Each row is a point. Examples show where two turns around zero, p and q, send a point. Write where each new point lands after one turn and then the other. Backwards means that the second turn is done in reverse. Each puzzle has new turns, and all numbers are rounded.
In the rows, 128 means zero.

Turn p:
[ 97 107  95] => [112  89 101]
[143 126 129] => [142 134 128]
[108 139 109] => [105 124 110]
[124 124 147] => [127 126 148]
[167 144 159] => [154 166 153]
Turn q:
[151 145 143] => [152 148 136]
[ 81 130 129] => [ 89 114 150]
[149 127 136] => [150 132 125]
[116 116  84] => [ 98 122  92]
[144 122 149] => [153 124 137]
Where do these land?
p, then q: [ 96 158 113] => [ 82 124 135]
p, then q: [153 134 139] => [144 151 133]
p, then q: [108 126 135] => [121 111 139]
q, then p: [156  94 126] => [164 120 104]

Turn p:
[164 134 140 126] => [161 145 121 122]
[128 106 130 127] => [135 111 139 121]
[104 113  88 128] => [ 91 105 124 105]
[156 139 155 150] => [165 136 110 148]
[ 87 149 127 109] => [ 87 143 145 145]
Turn q:
[112 123 101 137] => [129 133  95 128]
[111 143 109 147] => [141 149 105 137]
[145 156 127  86] => [137 140 154  84]
[154 129 143 146] => [147 112 146 145]
[124 119 116 101] => [113 124 121 102]
[122  98 172 151] => [102 109 147 173]
Where do these land?
p, then q backwards: [141 106 151 145] => [159 129 123 150]
p, then q: [127 131  88 124] => [107 144 113 101]
p, then q: [ 94 135 121  95] => [101 162 141 145]
q, then p: [168 124 162 142] => [172 104 138 147]
q, then p backwards: [111 144 117 134] => [142 151 128 127]

Turn p:
[121 103 129 107 169 137 137 130] => [146 132 110 134 173 145 124 128]
[124 118 130 129 112 123 137 163] => [135 113 120 125 121 123 146 159]
[104 147 133 146 156  97 131 137] => [ 95 147 127 150 143 119 116 155]
[145 136 138 170 179 141 110 126] => [134 142 122 192 129 129 101 115]
[ 86 126 107 140 138 132 158 114] => [ 87 132 116 133 149 151 154 123]
[114 137 108 108  95 152 114 113] => [124 128 133  93 102 159 134 113]
[147 176 153 126  84 134 127  99] => [123 137 189 112  92 114 132 107]
[176 112 106 115 112 126 117 144] => [168 126 102 110 105 102 130 120]
[135  98 148 111 106 108 121 125] => [138  95 133 101 137 109 115 133]
Turn q:
[ 97 165 141 102 116 118 129 149] => [105 156 153 101 100 132 109 120]
[111 110 130 141 126 172 151 110] => [120  92 148 148 126 148 159 119]
[126 126 160 105 157 145 134 142] => [112 112 163 111 147 107 121 127]
[126 123 112 150 170 150 100 139] => [107 125 123 152 178 142 115 129]
[138 158 147 116 106 102 114  90] => [174 147 132 117 106 123 110  98]
[154 132 115 119 129 120 142 134] => [140 136 118 108 136 125 141 145]
[150 127 136 126  99 125 114 119] => [160 121 123 127 112 131 113 138]
[115 133 137 178 117  98 155 150] => [117 166 132 167 105 109 150 149]
[136  80  75 114 132 121 112 119] => [119  98  61 120 141 136 132 127]
Where do these land?
p, then q backwards: [124 108 110 139 138 115  89  93] => [100 117 119 105 132 117  81 123]
p, then q: [130 159 125 125 142 134 142 162] => [128 159 152 126 127 136 137 157]
p, then q: [111  90 110 123 143 141 121 116] => [119 104 109 127 157 151 139 115]
p, then q backwards: [140 139 158 117 140 142 116 151] => [155 145 149 147 112 139 119 129]
p, then q: [101 130 116 110  96 124 101  89] => [118  91 135 104 108 142 103  93]
p, then q: [156 106 141 143 137 150 156 153] => [147 132 116 146 144 109 165 156]
p, then q: [144 133 146 137 174 146 156 129] => [145 154 144 158 164 119 148 130]
q, then p backwards: [136 142  97  98 116 102 111  98] => [146 112  85  97 129 140 106 117]
p, then q backwards: [135 144 145 124 136 146 120 117] => [124 152 144 137 125 138 120 118]
q, then p: [101  97 146 139  92  87 139 132] => [ 88 104 122 102  92 100 142 137]
p, then q: [129 159 114 152  94 122 157 169] => [113 152 139 122  78 122 158 160]
